Every row gives one point. The points of each table are mixes of a few directions, plus a little noise. Count the directions of each table, and those that both share. Where both have some left over, give the other angles between the two spaces (their principal angles), to ten degrees, smallest first.

First (6 x 2):
-11  -17
-35  -55
-28  -41
59  89
8  12
5  10
Second (5 x 2):
-42  27
-23  16
38  -26
-45  31
73  -49
Directions: first 1, second 1, shared 0; angles 90

First (7 x 6):
-46  -7  10  -9  62  8
73  -6  -12  50  -61  10
-15  55  -8  -121  -93  -66
19  -24  1  59  27  29
21  -6  -3  22  -11  6
-2  -4  1  8  9  4
-50  -9  11  -8  67  8
Second (8 x 6):
54  55  19  -13  43  -7
23  -17  44  -23  3  12
-5  47  -48  24  14  -18
50  34  32  -19  34  0
18  -62  77  -38  -14  26
6  -37  40  -19  -11  14
-81  -32  -74  42  -47  -8
-64  12  -88  47  -23  -19
Directions: first 2, second 2, shared 0; angles 90, 90

First (7 x 9):
-10  -1  47  -6  -8  -19  19  -57  2
-73  23  -57  -95  -22  64  58  26  -28
4  -10  -20  65  40  -26  -13  -24  -11
29  11  -11  -4  -1  -28  -8  19  -15
-16  -16  19  39  41  -19  -16  -41  9
66  -5  4  46  -52  30  -17  36  32
4  0  16  -46  0  -3  -25  43  14
Second (9 x 9):
13  -35  58  46  29  -30  -43  -33  52
1  14  -19  -13  -13  6  16  9  -19
103  81  -54  -12  -89  -61  76  6  -121
-11  -11  11  -3  3  4  1  -13  21
-7  0  -1  -20  -20  3  29  -19  9
-2  -15  14  38  44  -1  -57  25  8
-31  -18  8  -10  14  22  -5  -5  30
-22  -4  -8  -8  11  20  -5  13  4
-46  -13  -9  -17  21  39  -11  16  19
Directions: first 5, second 3, shared 2; angles 30

First (11 x 14):
2  13  9  -19  -6  -31  14  6  -20  -7  2  -7  21  -58
4  24  17  -35  -12  -59  26  11  -38  -13  4  -13  40  -111
-1  -2  -2  3  1  5  -3  -1  3  1  0  1  -3  10
-4  -25  -18  37  13  62  -28  -13  41  13  -4  14  -43  118
1  1  0  -1  -1  -2  1  0  -1  -1  0  0  1  -4
-4  -25  -17  36  13  60  -27  -12  40  13  -4  14  -41  116
2  15  11  -23  -8  -38  17  7  -25  -8  2  -9  26  -71
1  7  5  -9  -3  -17  7  3  -11  -3  1  -4  11  -30
-1  -6  -4  9  3  14  -6  -3  9  3  -1  3  -10  26
3  18  12  -26  -9  -43  19  9  -28  -10  2  -10  29  -82
-3  -19  -13  28  10  46  -21  -9  31  10  -3  11  -32  87
Second (10 x 14):
0  3  -2  -1  -4  1  -2  3  -4  0  1  -2  -1  -2
3  31  -8  -22  -41  -7  -10  22  -46  1  16  -27  4  -47
2  24  6  -29  -23  -37  10  15  -39  -6  8  -17  23  -81
2  6  22  -22  12  -53  32  -1  -11  -13  -5  2  37  -82
0  26  -21  -9  -47  23  -28  22  -39  8  18  -28  -17  0
-5  -65  12  52  82  30  13  -45  99  2  -30  56  -19  121
-1  -30  12  20  43  -2  16  -23  46  -3  -17  29  2  34
0  -2  4  -1  8  -10  8  -3  4  -2  -3  5  6  -8
-1  9  -20  5  -26  35  -28  10  -13  10  10  -14  -25  38
-1  -2  -7  7  -5  18  -11  1  3  4  2  -2  -11  26
Directions: first 1, second 2, shared 1
